Rows are points. The window is the flat piece filled in between its corners: a triangle in 3 columns, a solid with four corners in 4, and so on. A path goes straight from each point to the next, and from the last back to the first. After which points does the path pass through the window?

Window:
35  -8  13  -24
-47  11  8  -16
21  -68  27  -22
-101  49  -93  -44
Path:
(1): -33  20  -22  11
(2): -45  17  15  -46
(3): -46  15  3  -56
(4): -52  9  -19  25
(5): -71  61  -64  13
(6): -88  69  -23  -62
(7): -35  8  12  -38
(8): -34  3  -9  14
Through the window after points: 3, 7

Window, 6 rows:
4  26  65  103  -90  28
-25  -20  20  -106  -60  17
-47  89  -62  -12  35  -9
-45  43  43  99  31  -7
-9  92  16  1  62  -9
16  -13  -14  -54  -2  0
Path:
(1): -15  22  26  -26  -26  43
(2): -17  49  -8  -44  13  50
(3): 0  59  -8  -47  -16  -60
(4): -30  21  -9  -5  -13  -31
(5): -26  8  -17  12  8  91
(6): -6  81  9  53  61  75
(7): -8  71  19  46  37  -66
(8): -31  49  -13  -33  -22  -60
(9): -23  12  -7  -42  3  54
(10): -20  45  -14  -1  27  38
(11): -23  71  -9  7  -2  -63
(12): -16  18  25  -24  -40  -51
Through the window after points: 8, 10, 12

Window, 8 rows:
-20  47  45  -3  -13  -6  76  -18
50  34  -43  -19  -23  46  -11  12
77  -50  83  -84  51  -44  48  -120
18  -31  -53  -55  30  69  40  -16
-4  8  27  -32  36  18  -33  24
-31  44  -17  -100  2  -63  70  -119
-5  -23  -12  -2  -100  41  -44  43
-14  4  -3  58  -30  -56  45  -40
Path:
(1): 3  18  3  -33  -3  44  -13  -45
(2): -43  3  16  2  6  40  -58  -82
(3): 17  8  -2  -17  -26  -33  48  24
(4): 49  12  -11  -61  26  -46  54  -24
(5): -10  20  28  -27  8  32  19  -95
(6): -27  11  13  26  -46  40  7  -73
(7): 37  -8  4  -49  -39  -33  40  35
(8): 38  -4  -9  -67  26  -13  23  30
Through the window after points: 2

Window:
-29  -56  -107  -27  -21  3  27  -75  -10  2  43
-40  28  -15  5  41  47  66  8  -5  29  -53
110  -80  -1  -17  -22  -7  51  -40  -38  -2  -8
54  59  -86  35  -26  -42  -5  -1  29  0  49
-13  -19  50  -47  54  22  10  -41  -53  -23  -78
7  84  64  15  -25  57  24  -19  75  -65  -30
9  -76  73  -24  16  -30  60  -20  -5  15  13
26  57  -2  -52  -24  60  -14  60  -29  68  -36
57  -57  -8  100  -63  -58  -35  -20  -79  22  48
28  -49  5  -46  -10  0  60  -11  -100  -66  -30
45  -81  68  20  5  28  -50  47  -31  -25  -14
Path:
(1): 37  -2  -29  -7  13  10  22  -23  -44  -29  50
(2): 22  -12  -31  5  -76  -54  19  14  -2  2  -78
(3): 18  -46  9  -25  -18  -17  31  -17  -5  -23  -51
(4): 60  7  -17  48  18  27  36  -25  -39  2  80
(5): 49  -22  9  -14  52  41  42  -28  -57  -8  21
(6): 19  -74  -5  -26  -96  -20  26  -26  -1  -14  -56
(7): 36  -17  11  -36  -27  -18  19  21  -15  -28  -65
(8): 7  -36  19  22  39  45  29  -56  -80  -29  64
Through the window after points: 1, 7
